Each row is a point. Each copy is the shape, with its points in the same order, turned, moved and blurred by noise. Is it also mirrored, or only turned?

Shape (5 x 2):
[[-11  -6]
 [ 11 -11]
 [ 18 -51]
 [ -3  35]
 [  5  -2]]
Copy 1:
[[ -3   7]
 [ 17   9]
 [ 39  42]
 [-11 -30]
 [ 13  -2]]
Copy 1 is: mirrored
Copy 2, 5 rows:
[[-10 -12]
 [ 10 -21]
 [ 19 -60]
 [-11  27]
 [  3  -8]]
Copy 2 is: only turned
Copy 3:
[[  1 -18]
 [ -3   2]
 [-43  14]
 [ 40 -16]
 [  4  -5]]
Copy 3 is: mirrored
Copy 4:
[[ -8   3]
 [ 16   0]
 [ 36  32]
 [-13 -40]
 [  6  -5]]
Copy 4 is: mirrored

Shape:
[[ 50  -6   2]
 [-19 -12  17]
 [-35   6   3]
 [ -8 -23  18]
 [-22 -12  18]
 [-15  -9 -22]
 [-33   1 -49]]
Copy 1 (7 x 3):
[[ 22  -5  41]
 [-33  -1  -4]
 [-30  21 -23]
 [-26 -15   3]
 [-35  -1  -8]
 [  2   5 -24]
 [ 12  19 -52]]
Copy 1 is: only turned
Copy 2:
[[ 34  -9 -42]
 [ -4  -3  15]
 [-16  23  18]
 [  1 -14  16]
 [ -2   1  24]
 [-27   2 -14]
 [-60  14 -17]]
Copy 2 is: only turned

Shape, 9 rows:
[[  1  16 -26 -15]
 [ -3 -11  30  13]
 [  0  -9 -17 -12]
 [ -3 -11 -31   6]
 [  8  23   5 -25]
 [ 21   9  38  53]
 [-13  21  -4 -18]
 [-25  -3 -29  -2]
 [ -4   3  -3 -17]]
Copy 1:
[[-15  12 -23  -1]
 [ 25 -24  16  12]
 [ -5 -14 -21  -6]
 [ -8 -17 -42  16]
 [  2  23  -1 -13]
 [ 60   0  18  35]
 [-24   9  -2   0]
 [-26 -22 -20  16]
 [-12  -6  -9  -6]]
Copy 1 is: only turned
Copy 2 (9 x 4):
[[ 13  17 -26  -8]
 [ -7   8  30  16]
 [ 14  -6  -9  -4]
 [ 35   5 -10   0]
 [-17  16 -18  -2]
 [  1  38  35  59]
 [ -3  26 -14 -16]
 [ 31  12  -5 -26]
 [  4   6  -6  -9]]
Copy 2 is: mirrored
Copy 3, 9 rows:
[[ 13  29  21   6]
 [-10 -18 -18 -14]
 [  0   5  23  11]
 [ -5  14  15  29]
 [ 21  21  15 -24]
 [  9 -16 -60  -4]
 [  0  30  17 -16]
 [-21  24  20  15]
 [  4  11  18 -11]]
Copy 3 is: mirrored
Copy 4 (9 x 4):
[[ 10  14 -22 -24]
 [ -2 -16  28   7]
 [ 10  -8 -21 -14]
 [  1  -3 -33   2]
 [ 22   9   7 -36]
 [  4  16  45  41]
 [ -4   7  -3 -35]
 [-21  -3 -31 -16]
 [  9  -3  -7 -25]]
Copy 4 is: only turned

Shape:
[[ -6  25 -23  22 -10 -19]
 [ 11  17 -17  34  16  29]
 [ 30   5  -8  -1  -4 -42]
 [  9   7 -19   0  12  22]
 [ -4 -15  29 -27  -7 -20]
 [-18   7 -24 -45  13  21]
 [-16  -9   4  30  23 -19]
 [ 24 -11  41 -11   3  -6]
 [ 18 -36  20   3  -6  40]]
Copy 1, 9 rows:
[[-16  24 -10  33  36  -9]
 [-46  10  -4  12   4  31]
 [ -9   0 -28  17   8 -40]
 [-13  17 -13  -2  -4  23]
 [ 40 -12  -1  -8   7 -18]
 [ 27  38 -23 -20   2  29]
 [ -8 -25 -11  20  35  16]
 [ 12 -28  11 -16  -8 -21]
 [  7 -25  22   6 -37  26]]
Copy 1 is: mirrored
Copy 2, 9 rows:
[[-25  26 -23 -17   4 -17]
 [ -2 -25 -45 -33   0   2]
 [ 12  37 -27  20   9  -2]
 [ -5 -14 -31 -20   1  28]
 [ 17  20  32  13  -1  12]
 [-13  16   7 -28  -1  60]
 [ -2  -7  -5 -11  38 -14]
 [ 40  -8   9   9  -7   4]
 [ 11 -46   3   9 -25  23]]
Copy 2 is: mirrored
Copy 3 (9 x 6):
[[ 26   9  21  -6 -10  -7]
 [ 37  10 -15  26   0  18]
 [  1 -12  -2 -13 -18 -38]
 [ 13  -4 -14  12  19  10]
 [-49 -26   4 -14  -6   0]
 [-12  -3   6   3  59   9]
 [  3 -21  24  31 -19   3]
 [-40 -16 -29   3 -23   1]
 [ -9 -34 -39   2  -4  44]]
Copy 3 is: mirrored
Copy 4 (9 x 6):
[[-17  20 -16  25  -1 -27]
 [ -8   3  -2  40  16  19]
 [ 15  -6 -28  -3   8 -45]
 [-11   1  -4   6  19  18]
 [ -6 -18  18 -42  -9 -29]
 [-41   7 -10 -35  24  20]
 [-17 -30  -3  23 -22 -17]
 [ 14 -25  31 -17   6 -22]
 [ 27 -13  33 -12 -10  33]]
Copy 4 is: only turned

Shape, 13 rows:
[[  0  -4   5 -14   6 -12 -18   9]
 [  6   4   5   8 -14   8  16  -5]
 [-20  -5 -29  24 -37  15  11  17]
 [ 22  -6  -6  14   5   1 -12  33]
 [ 22  -6  18   1   5   4  -4  29]
 [-34  -8   1  21  20  -4   9  -6]
 [-17   0 -11 -34  -1 -53 -10  -7]
 [-19 -12  21 -11 -11 -34  -9  -3]
 [-39  13  21  13  27   4  17 -29]
 [ 13 -13   5  37  17  -3 -28   0]
 [-30  13 -26  -2  -9  18  17 -13]
 [  4  29   5 -10  -5   3 -16   9]
 [ -7   2  -8  -6  12  33  -4   1]]
Copy 1:
[[ 20   0  -4  -4  11   7   4   1]
 [-18 -14  11  16   8   0   1  22]
 [-21  -9   6  -3 -18  11  29  60]
 [ 33  -7  18   8   9   2  13  38]
 [ 26 -17  17   2  25  -3   6  23]
 [-20  31  -3   3  30  18  12  25]
 [  7  24 -16  -7 -14  -1  19 -31]
 [ -4   4   9 -16  11  19  18 -19]
 [-41  31  -9   5  42  14 -15  17]
 [ 22  11  27  18  23  37  -3  28]
 [-35   5 -24   7  -7   5   0  37]
 [  8  -2   8  -5  -4 -11 -22  17]
 [ -4 -13 -24   6  18   8 -15  40]]
Copy 1 is: mirrored
Copy 2 (13 x 8):
[[ -2  19   2  10  12  -2 -15 -15]
 [ -2 -11  -9  -5  -2  -3  18  -5]
 [-19 -30 -16 -15 -37   7  -8  20]
 [ 15 -20   4   7   1  21 -15 -11]
 [  8 -15  17  18   7  18  -2 -20]
 [ -6  -9 -11  -1  25 -21  -9  31]
 [ -1  45 -14  23  -8 -37 -26   0]
 [-12  13   7  19   1 -35 -19 -13]
 [  0   4  -7 -18  40 -35  19  32]
 [ 14 -26   5 -17  28  -3 -34 -16]
 [-19   9 -30 -17  -9  -2  10  30]
 [  5  19  16  -9  -3   1   3  -4]
 [-19   8 -12  -9  17  21   9  13]]
Copy 2 is: mirrored
Copy 3 (13 x 8):
[[-10  -5  12 -16  19   2   1   0]
 [ 15  -4  -7  -3 -19  -2   1   6]
 [ 17  21  14 -19 -39 -22 -37 -16]
 [ 26  11  15  -8  26  -5 -17   4]
 [ 27   3   1 -17  24  13  -3   7]
 [  4 -26  15   9  -9  -4  -6 -36]
 [-38   0  18 -21  11 -30  32  -6]
 [-13 -15  24 -31  -4   2  22  -7]
 [-11 -31   0  29 -25  18  13 -33]
 [ 21 -27  34   9  14   1 -22   7]
 [-15   7 -12   9 -33 -15 -19 -19]
 [ -8  24  10   3   6  14  -2  10]
 [ -6  -1 -10   6   4   7 -29  -8]]
Copy 3 is: mirrored
